Each wall is flat, endless, passes through zero and stands at right angles to its row. A trip goes straight from one point to another. Which walls does it cross, in order?
In the rows, 128 means zero.

Walls:
(1): [ 93  41 124]
(2): [ 68  95 118]
(3): [127 145 124]
(4): [161  96  58]
(5): [114 107 130]
Trips:
[146 118 119] to [112 186 144] -> 1, 3, 4
[ 78 149 147] to [109  76  83] -> 1, 3, 4
[102 117 105] to [ 85 131 163] -> 4
[181  89 146] to [173 187 115] -> 5, 1, 3
[155  94 109] to [ 94 115 164] -> 2, 4

Walls:
(1): [108  99 183 159 112 160 150 114 151 159  84]
(2): [139 101  75 135 100 112 147 130 141  43 118]
(3): [148 103 164 192 116 141 140 198 134 120 141]
(4): [ 98 167 126 108  97  96 232 123 129 135 213]
Trips:
[103 132 134 134 144  74 102  99  53 131 184] to [ 91  64 100 166  96 196 162  95 183 115 103] -> 2, 1, 3, 4
[163 153 102  99 128 105  89 116 115 124 149] to [119  66  92 128 115 141 147  80  55 146 111] -> 1
[ 85 150  97 156 162 104 115 155 124 138 136] to [198 137 171 197  77 110  39 126  54 130 199] -> 4
[151 137 128  92 153 119 127 159  97 179 156] to [147  77 126 124 113  85 103 127 109 129  62] -> 4, 1, 2
[125 157 153 161 157 141 152 118  64 124 189] to [185 101 130 174 142 133 139 149 118  98 172] -> 2

Walls:
(1): [147 105 174 161 172 142 169 150 108 132  97 186  92 106 116 140 184 129
 116  85 128  93 154 105  74  77 126  96 160  89 162 160]
(2): [136  71 131  78  76  89 112 154 166 113 105 130  97 109 163 160 140 114
 187  94 194 125 102 116 135 131 132 112 101 172  21 104]
(3): [ 78 165 112  70  90  71  85 120 136  98 134 113 134 196 132 115 126  78
 113 203  77 163 147 162 131 127 125  74 183 102 109  68]
Trips:
[126 144  96  99 145  76 107 139  84  63 112 113 124 138 113 159 118 125
 116 101 165 152 128 126 132 107 111  40 187 142  65 173] to [ 99 112 137 109 107  99  84 112 120 149  65 148 188 133 168 154 162 150
 108 140 134 172 160 120 117 141 117 120 182 104 155 112] -> 2
[109 167  86 109  94 146 193 188 188 106 167 229 114 108 112  89 119 129
  85 110 121 112 103 146 149  94 123 161 172  95 122  99] to [120 100 127  80  67 144 134  91  61 175 122 164 138  90 182 118  93  99
 195 132 108 170 154 132 155 187 116 142 127 113  86 121] -> 2, 1
[174 132 177 139 169 166 159 127 162  97 120 141 122  88 180  99 129 103
 138  96 200 133 125 102 182 141 132  93 123 126 146 107] to [126  82 128 109 119 115 167 115 122 165  70 122 113  98 104 205  70 127
  85 126 151 147  69 177 113 107 148 120 110 197 123 157] -> 1
[136 143 153 110 110 143 112 148 176 127 127 133 161 119  62  82  74 206
  55  72 162 178 146 100 157 160 100  47 129 109 111 161] to [139 148 155 112  89 126 131 103 152 173 128 124  94 118  80 133  87 124
 152 154 153 191 101  87 122 136  94 114 191 116 105 109] -> 3, 2
[ 13 149 145 126 171 180 116 140 132 134 181 151 104 103 172 145 129 208
 189 194 109  59 171 151 116 118 128  78  90  89 125 142] to [119 185 157  93 129 109 154 138 123  41 135 128  40 157 155 115 198  87
 120 149 142 124  86 126 105 186 144 188 130 163 201 178] -> none
[107  75 112 162 132  87  24 111 106 139 132 100 155  82 112 162 113 113
 152 170 190 191 141  94 123 114 192 103 133 114  52  91] to [151 115 117 119 113  81 130 145 194 113 161 109 114 177 180 129 139 101
  94 135 135 149 157 136 111 128 154  82 167 132 130  86] -> none
[117 153 124 126  92 120 144  92 139 108 100 108 129 174 134 175 124 136
 144 127 129 110 139 171 113 188  63 101 137 153 116 203] to [ 18 112 203 130 112 134 180  84 154 101 120 106 173 138 153 133 167 117
 128 154 146 159  91 138 110  99 105 169 160 173 159 107] -> 2
[120 108  84 107  81  85 133 162 112  98  66  91 197 151 181 151 124 156
 122 110  90 111 171 128  54 119  89 115  96  96 101 179] to [144  70  74 154  95 120 111 138 151 134 185 140 178 175 111 158 128 114
 163  59 141  58 138 138 115 121 160 198 165 134 132 132] -> 3, 1

Walls:
(1): [141 160 146 186 126 102  98 121  59 144 120 152 121 121 126 102 141  86
 133 125 119 146 122  22 118  95 158  98 126 163 144  97 125 109 134 117
 146 128 155  96 125 157 108 150 133  83 147 100]
(2): [129 157 154  66  96 131 130 104 124 124 199 149 147 145 131 135  51 145
 118  68  75 100  26  77 162 162 145 120 171  97 175 109 111 169 135 135
  46  92 224  79 107 185 151  73  67 108 114 188]
(3): [ 90 156 152 149 155  87 108  87 120 133 134  91 178 115 147 155  98 129
 126 130 124 134 179 123 140 141 155 139  84 113  84 183 165  90  81 132
  69 122 186 101  78 145 143 159  52 120  41 114]
(4): [163 126 125 171  94 150 106 210 131 109 110 152  87 123 109  75 144 178
 134  78 101  55 125 101 105 116 144 101 127  75 152 137 125 136 110 139
 136 109 103 157  58 143 134 119 158 111 183 184]
(5): [110 181 153 132  97 156  92 142 152 112 137  53 134 147 112  63 172 139
  77 143 157 194 183  52 120 183  97 198 100 107 116 169 145 162  83 171
 180 146 113  80 144 132 153 133  93 167 133  89]
(6): [123 211 117  93 127 115 149 120 125 101 186 182 157 122 194  93 145  78
 115 139  95 131 109  67  64 156 197 111  87 127 173  92 190 133 115 143
 200 177 106 141 199 169  71 157 156 131 136  88]
Trips:
[143 151 122 111 110 158 126 142 154 116  88 122 141 117 142 135 154 186
 149 134 128 131 114  88 159 143  99 174  70  68 139 134 132  77 103 151
 149  71 156 125 123 156 122 132 132 138 102 150] to [120 130 150 132 183 105  98 186 122 122 177  80 139 185 144  63 128 121
 103  97  78 111 113 128  58  76 148 155 149 117 104 156 148 113  95 124
 131 120 138 148 119 116 123 146 101 101 104 126] -> 6, 1
[ 91 165 133 189 132 140 103 154 157 113 123  95 124 128 185 135 120  87
 121  91  68 125 182 117  91 123 112 159 120 161  76 129  93  91  97  80
  35 120 147  65  97 109 103 162 143 141 165 185] to [103 112 135 116 120 131 110 158 177 147 112 109  86 132 147 145 152 149
  21 110 143 127 124 134 150 175  90  46 108  71 104 115 183 161 126 181
 115 177 152 174 131 152 122  92 103 169 150 101] -> 1, 6, 3
[101 189 149 139  74 152 180 119 105  85 118 103 105 180 120  64 160 150
 109 194  94 120 108 167  90 124  50 104 147 106 116 117 132 159 148 115
 129  64 124 153 135 104  98 102 132 110  84 119] to [100 138 124 114 174 133 121 143 115  95 110 167 188 158 172  79 126  91
  94 205 135 152 132  86 133  83 101 101 172 109  92 157 101 101 130 182
 113  65 154 100 191 132 149  82 139 119  31 114] -> 4, 6, 2, 3, 1
[132  94  88  91 126 184 184 141 123 118 108 131 142 150 120 160 119 127
  87 141 138  68 125 188  76 113 111 157  81 153  86  97  82 114  97  93
 134  78 194 157  43 141 108 137 166 115 120  94] to [172 169 155 112 145 108 202 125 122 122 110 153 180  33 158 109 103 166
 155  84 105 124 150 130 145 148 156  72 147 160 141  83 109 152 146 104
 109 143 121 118 100  53 129 152 104 154 191 172] -> 3, 2, 6, 1
